Every row gives one point. Examples show where two turns around zero, p and q, send a point. Where does a point land after both, in the order given? Backwards means that the second turn is done in reverse. Each puzzle has new turns, and all numbers are rounded.
In the rows, zero is written as 128.

Turn p:
[110 144] => [135 151]
[126 157] => [153 142]
[145 185] => [187 137]
[127  89] => [ 92 112]
[132  64] => [72 97]
Turn q:
[122 115] => [127 114]
[ 90 190] => [ 71 174]
[123  94] => [135  94]
[128  94] => [139  96]
[177 147] => [168 162]
Where do these land?
q, then p: [178  98] => [142  71]
q, then p backwards: [116 189] => [ 66 122]
q, then p: [136 131] => [136 124]
q, then p: [ 79 100] => [ 74 143]
q, then p: [131 122] => [126 122]

Turn p:
[ 45 170  94 185] => [179 166 209 178]
[169 112 154 168] => [144 154  71 131]
[164 120 137 101] => [113 108 100 101]
[129 145  99  91] => [121 106 157  95]
[137  93 121 123] => [ 97 144 117 120]
[124 127 163  99] => [113  90 114 143]
Turn q:
[143 124 150 136] => [150 121 118 115]
[142 147 108 122] => [135 138 135 156]
[172  72 105 152] => [139  53 119 148]
[ 86 105  98 142] => [ 81 109 156 121]
[156 117 138 100] => [139 125  89 141]
[115 157 213  90] => [150 191  79  74]
[ 81 174  84 152] => [101 160 198 140]
Where do these land?
q, then p: [135 120  91 105] => [140 163 138 152]
q, then p backwards: [143 180 138 108] => [124 125 119 186]
q, then p backwards: [181 178  92 106] => [ 83 137 161 191]
p, then q: [126  95 170 154] => [123 117 185 142]
p, then q backwards: [112 116 140 114] => [124 116 104 123]
p, then q: [ 70  79 137 181] => [164 152 205  97]

Turn p:
[101 133 141 122 144 190 149 150] => [152 184 157 103 130 143 111 145]
[147  96 114 163 136 180 105 125] => [ 92 148 178 119 156  97 124 136]
[104 111  55 154 149  97 119  65] => [ 83 105 135 136  68  77 102  75]
[195 168 115 110  98 125 132 165] => [169 101 150 184 152 139 171 146]
[184 135 181 100 173 124  92 136] => [154  81 121 126 195 129  89 164]
[ 84  76  86 169 148  87 117 164] => [ 88 175  88 147 137  92 120  61]
[100 149 162 154 122 155 165 104] => [111 146 147 100 101 184 117 139]
[112 118 159  97 102 127 172 129] => [138 149  95 120 102 153 141 170]
[125 167 140  83  82  67 101 115] => [165  64  81 117 111 139 173 116]
Turn q:
[182 141 132 152 140 137  77 122] => [153 188 125 137  92 109 152 132]
[140 160 124 120 128 126 141 173] => [105 125 175 132 126 105 139 135]
[ 60 156  73  69  88 178 172 112] => [148  25 145  97 181 150 179 129]
[134  91 162 124  98 139 138 112] => [162 111 107 139 129 114  86 127]
[ 81  93 170 136 132 176 164 113] => [168 108 133 140 178 164  78 104]
[112 161 109 151 109 134 145 116] => [122 108 127 161 144 137 163 126]
[170  89 122 131 124  49  93 166] => [ 71 168  93 107  93  72 100 153]
[ 82 102 130 166 150 213 126 107] => [188 150 126 131 201 168 130  90]
[157 164  94 158 162  82 178 122] => [ 61 126 135 158  92 137 157  80]
[165 103 146  65 140  89  77 135] => [129 147 120  67  67 108  99 167]
[125 149 146 136 138  85  96 129] => [102 155 122 137 104 144 127 167]
Where do these land?
p, then q: [ 91 113 170 106 185 145 123 129] => [138 151 145  74 100 123 166 165]
q, then p: [195 190 118 178 132 112 141 131] => [ 78 128 126 132  90 206 158 109]
q, then p backwards: [115 123  98  81 131  73 105 128] => [108  95 168 124 100 128 125  74]
p, then q: [144  83  81 111 141  65  92 105] => [ 67 129  45 118 133 132 127 128]
q, then p: [101 127 115 174  70 172 190 167] => [ 61 121 103 142 149 129  42 106]
q, then p backwards: [113 108 108 101 104 132  72 126] => [116 104 166  78 110 142 111 131]
q, then p backwards: [192 112 184 118 117 117 107 137] => [111 114  83  84 168 149 166 107]
p, then q: [136 136 156 139 175 179 121 151] => [148 176 171 112 101 150 123 149]
p, then q: [112 127 167 163  96 179 170 103] => [161  95 193 131 167 133 120 161]
p, then q backwards: [142 130 112 115  93 154 172 114] => [148 183 144 121 126 115 100 126]
p, then q: [ 68 158  99 123 165  79 116 116] => [167 112  57 118  94 125 166 134]
